Each row is a point. Examples show where two turns around zero, p and q, send a point. Write where each new point lands after one turn and then the other. Backwards means that the second turn is done in reverse. Each puzzle has new turns, and all numbers are rounded.

Turn p:
[-4.1  1.9 -1.4] -> [-4.3 -0.3 -1.9]
[ 0.9 -2.7 -0.9] -> [ 2.3 -1.7 -0.9]
[-1.6  1.9  2.7] -> [-2.6  0.5  2.5]
[ 4.9 -1.2 -0.3] -> [4.8 1.5 0.4]
Turn q:
[ 0.9  0.1 -2.2] -> [ 1.0  0.2 -2.2]
[-0.2 -2.8  5.8] -> [-1.4 -3.6  5.2]
[2.6 0.1 2.9] -> [ 2.3 -1.3  2.8]
[-1.4  3.0 -0.5] -> [-0.3  3.3  0.1]
[-0.5 -2.4 -3.4] -> [-1.1 -1.4 -3.8]
[-1.4  2.0 -2.7] -> [-0.5  2.8 -2.2]
Where do these land?
p, then q: [ 3.2 -2.8 -3.4] -> [ 4.3 -1.3 -3.1]
q, then p: [-1.7 -2.0 -1.3] -> [-1.1 -1.8 -2.0]
p, then q: [-2.2  4.8  1.2] -> [-3.4  3.9  1.7]
p, then q: [0.8 2.6 1.4] -> [0.0 2.2 2.1]
q, then p: [-0.1 -2.6  2.1] -> [ 0.4 -3.1  1.3]

Turn p:
[ 1.5  1.7 -2.9  0.1 -2.4 -2.6] -> [ 1.9  0.5 -1.9 -0.1 -1.9 -3.9]
[-1.4  2.6  2.8  0.6  2.7  3.3] -> [-0.1  3.2  1.5 -0.4  0.5  4.7]
[-2.6  0.1 -2.1 -5.1 -0.9  0.4] -> [-1.3  0.0 -2.5 -4.7  2.5 -1.3]
[ 1.3  2.1  4.0 -1.9  0.9  3.7] -> [ 1.9  0.8  2.8 -2.9 -0.1  4.4]
[-0.1 -1.4 -1.4  2.1 -4.1 -3.3] -> [-1.5 -1.2  0.1  1.3 -2.7 -4.8]
[-0.2 -3.5 -0.8  1.1  3.3  2.9] -> [-1.5 -2.4 -1.7  2.3  1.5  3.9]
[ 1.6 -1.7  0.4  3.0  0.6 -4.4] -> [ 0.8 -1.0  1.6  4.6  0.2 -3.0]
Turn q:
[ 1.9 -2.7 -1.2 -2.5 -9.0  1.8] -> [-1.8  1.1 -2.7 -0.2 -9.1  3.0]
[-1.7  1.0 -2.0  1.7  1.9 -1.5] -> [-1.2  0.6 -0.6  1.0  2.7 -2.5]
[-0.9  2.6  0.1 -1.3  2.3 -1.4] -> [-0.4  0.1  1.2 -2.5  2.4 -1.7]
[-1.7 -3.6 -2.2 -0.3  1.9  0.4] -> [-1.3 -3.0 -2.9  1.5  1.6  0.6]
[-1.1  0.0 -0.4  1.3 -1.9  1.9] -> [-1.4  1.7 -0.2  1.5 -0.7  1.6]
[ 4.9  1.7  0.9 -2.2  0.9  3.0] -> [ 4.6  1.5 -0.7 -3.4 -0.3  2.6]
[ 0.6 -0.1 -1.3  2.0  2.3 -2.3] -> [ 1.2 -0.4 -0.8  1.3  1.9 -3.0]
[-2.0  1.1  6.0  1.2  1.6 -1.8] -> [ 0.4 -1.6  6.5  0.7  1.4 -0.5]
Where do these land?
p, then q backwards: [-0.7  4.1  2.1 -2.3  3.1  2.1] -> [ 1.4  3.9  0.9 -0.4  1.2  4.6]
q, then p: [-0.8 -3.4 -0.4  3.4 -1.1 -1.2] -> [-2.1  0.0  0.0  3.8 -2.6 -1.0]
p, then q: [-5.3 -0.2  0.5  3.3 -3.5 -2.0] -> [-5.6  0.7  4.1  0.7  0.1 -2.6]
p, then q: [ 2.0  3.4 -2.3 -1.8  1.3  0.5] -> [ 2.5  2.0 -2.8 -2.6 -0.4 -0.8]
p, then q: [-2.0 -4.0 -1.0  3.5 -3.6  1.5] -> [-5.6 -1.0  0.2  3.6 -1.8  0.5]
q, then p: [ 0.2 -0.2 -1.0 -3.7  2.2 -0.4] -> [ 0.2 -2.3 -1.7 -1.4  3.1 -0.2]
q, then p: [ 4.4 -1.5  2.8 -1.8 -2.3  0.3] -> [ 1.6 -3.7  1.0 -2.7 -3.6 -0.5]
p, then q: [ 2.2  1.7 -0.8 -0.6  3.8 -0.6] -> [ 3.9  1.8 -1.6 -0.1  1.5 -0.3]

Turn p:
[ 1.2 -2.1 -1.5 -0.4 -1.6  3.9  1.5 -0.7  1.2] -> [-2.1 -0.9  0.0  0.7 -1.5  4.1  2.1  0.0  1.0]
[ 2.6  1.1  4.2 -4.0 -3.1 -3.7  0.9  0.6  2.2] -> [ 3.7  1.7 -1.2 -6.3 -2.3 -0.7  2.2  1.2 -1.0]
[ 0.6  0.0  4.1 -1.7 -5.9 -3.6 -1.3 -1.4  1.9] -> [ 0.7  2.2  2.0 -7.1 -3.5 -1.4  0.4  0.9  0.3]
[-1.5  2.7 -1.4 -0.5 -1.5  2.2  2.0  1.0  2.5] -> [-2.3  2.6 -3.0 -0.5  1.3  1.9  0.9  0.8  1.4]
[-1.4  0.4  5.1 -1.3 -2.4 -2.6  1.3 -0.6 -2.6] -> [ 0.0  1.4  2.3 -3.8 -0.1 -3.1  1.8  1.4 -3.9]
[ 0.7 -1.1 -2.3 -0.3 -1.0  3.2  1.2  4.3  2.1] -> [-1.0 -0.2 -3.0  2.1 -1.3  3.1  0.9  3.6  1.8]
[ 1.8  1.6 -1.0 -2.9 -1.8  5.0 -1.5  2.0  0.6] -> [-1.4 -1.8 -2.9 -1.8  0.4  5.1 -1.3  2.3 -0.2]
[-1.7  0.7 -1.8  6.3  4.5 -2.2 -2.6 -1.5 -3.4] -> [ 0.5  0.5  3.3  5.5  2.4 -3.6 -4.9 -2.8 -0.2]
[ 1.2 -0.1 -1.2  4.4  6.1 -0.9  0.6 -2.7 -2.3] -> [ 2.6 -0.2  2.5  5.7  2.4 -0.9 -1.1 -4.4 -1.0]
[-2.6 -1.5  1.2  1.6  5.1 -1.2 -1.9 -2.0  0.0] -> [ 1.3 -2.2  2.9  1.8  3.6 -3.2 -0.1 -1.8  1.8]
[-1.2 -0.6 -3.9  0.0  3.4 -1.8 -0.3 -2.4 -2.2] -> [-0.8 -2.2 -0.9  3.0  0.5 -2.7 -1.0 -4.4 -0.2]
[ 0.3 -1.1 -1.6 -1.2 -1.7  1.6  0.3  3.4  0.1] -> [-1.2 -0.9 -2.3  0.7 -1.9  1.3  0.2  3.0  0.2]
Turn q:
[-1.2  2.3 -0.4  3.5  2.0 -0.8 -1.0  5.8  2.2] -> [-1.1  2.9 -1.8  1.1  0.5 -1.6 -2.9  5.2  3.2]
[-3.2  2.5  0.0  2.2 -1.7 -1.9 -0.6 -1.8 -2.7] -> [-3.2  2.0  1.5 -0.3 -2.0 -3.2 -1.0 -1.1 -2.3]
[ 2.9  0.0 -1.7 -0.5  0.4 -2.3  7.8  0.9  0.4] -> [-1.6  2.1 -2.8  1.0  0.9  1.6  7.5  0.1  1.8]
[-0.4 -0.2 -2.0  1.0 -2.6  2.3  0.1 -0.8  0.7] -> [-0.8 -1.3 -0.6  2.2 -2.5  1.5 -0.5  0.1 -1.4]
[-2.5  0.3 -1.6 -3.8  2.1 -0.2 -2.0  0.2  0.5] -> [ 0.8  0.8 -1.9 -4.0  0.1  1.5 -2.7 -1.1 -0.2]
[ 2.6 -4.9 -0.8 -1.7 -0.8 -2.0  1.5 -1.6  2.8] -> [ 0.4 -4.9 -2.4 -0.5  0.6  0.7  3.3 -2.0  2.3]
[-1.5  3.2  1.7  5.8  0.6 -0.5 -0.1  1.6 -9.2] -> [-3.2  4.7  4.1  1.4  2.7 -5.2  0.0  3.6 -6.2]
[ 0.2  1.3  7.1 -1.3 -1.6  1.4 -0.8 -1.2  1.0] -> [ 3.0 -0.2  6.5 -0.5 -1.7 -0.4  0.1 -0.7  2.4]
[ 2.6 -2.8 -0.6 -3.5 -3.0  1.3 -2.3 -0.2  1.8] -> [ 4.3 -4.5 -1.4 -0.4 -2.0  1.2  0.3 -0.6 -0.2]
[ 2.0  1.0 -1.9  0.2  2.3  0.3 -1.4 -1.7  1.1] -> [ 1.1  0.6 -1.9  1.8  1.8  0.4 -1.6 -2.4  0.3]
[-1.5 -2.8  0.2 -1.9  2.3  2.4 -1.3 -1.2  1.5] -> [ 0.3 -2.4  0.5 -1.8  1.5  3.4 -2.4 -1.0  0.5]
Where do these land?
q, then p backwards: [-4.9 -4.4  3.8  1.7 -4.0  7.0 -4.6  0.8  1.2] -> [ 3.1 -5.3  1.7  1.7 -2.3  3.4 -8.2  1.4 -4.4]
p, then q: [-2.2 -0.1 -0.8 -0.4  3.6 -1.6  2.9  1.2 -0.5] -> [-3.3  1.3 -2.2  1.3  2.4 -1.7  1.8 -0.5  0.7]
p, then q: [ 0.6 -0.6 -1.3  0.5 -1.4  3.4 -3.2 -1.2  5.3] -> [ 1.7 -2.0  0.4  0.7 -2.2  4.6 -3.2 -0.1  3.4]
q, then p: [ 1.7  0.6 -2.0 -1.9  1.2 -2.8 -0.8 -3.7 -0.9] -> [-0.2 -0.6  0.0  0.0 -0.3 -0.5  0.2 -5.8 -0.8]
q, then p: [ 1.0 -1.6  3.0 -0.8  3.2  0.8  0.4  3.1 -3.6] -> [ 4.3 -1.8 -2.0  1.2  2.8 -0.1  1.5  2.1 -2.4]
q, then p: [ 0.1 -0.7 -1.2 -1.5 -0.4 -4.0  2.3  0.9 -1.5] -> [-1.0  0.6 -3.6  0.4 -0.7 -1.7  2.6 -1.7 -1.0]
p, then q: [ 3.4  0.8 -3.5  0.8 -1.4  0.1  2.9 -2.7  0.4] -> [-1.0  0.5  1.4  3.4 -3.0  1.4 -0.3 -2.9 -2.8]
p, then q: [ 1.1  3.4  0.9 -0.5  0.8 -2.4  3.1 -3.0  0.0] -> [ 0.7  3.2  0.0  0.7  0.9  0.1  1.7 -4.5 -1.9]
q, then p backwards: [ 2.4  0.9  0.1 -0.2 -1.7 -2.3  0.4 -0.4  3.3] -> [ 0.2 -2.1 -2.4 -0.3  1.3 -2.3  0.8  0.1  2.8]
p, then q: [-0.1  3.7 -1.5 -2.8  0.1 -1.1  1.3  2.1 -1.9] -> [-0.6  1.5 -3.9 -0.7  0.8 -0.7 -0.5 -0.5 -3.9]
p, then q backwards: [-3.2 -2.0  2.5  5.1 -0.1  2.9 -4.7  2.9 -1.9] -> [-2.2 -1.3  4.6  6.0  1.2  3.4 -2.0  2.9 -0.2]
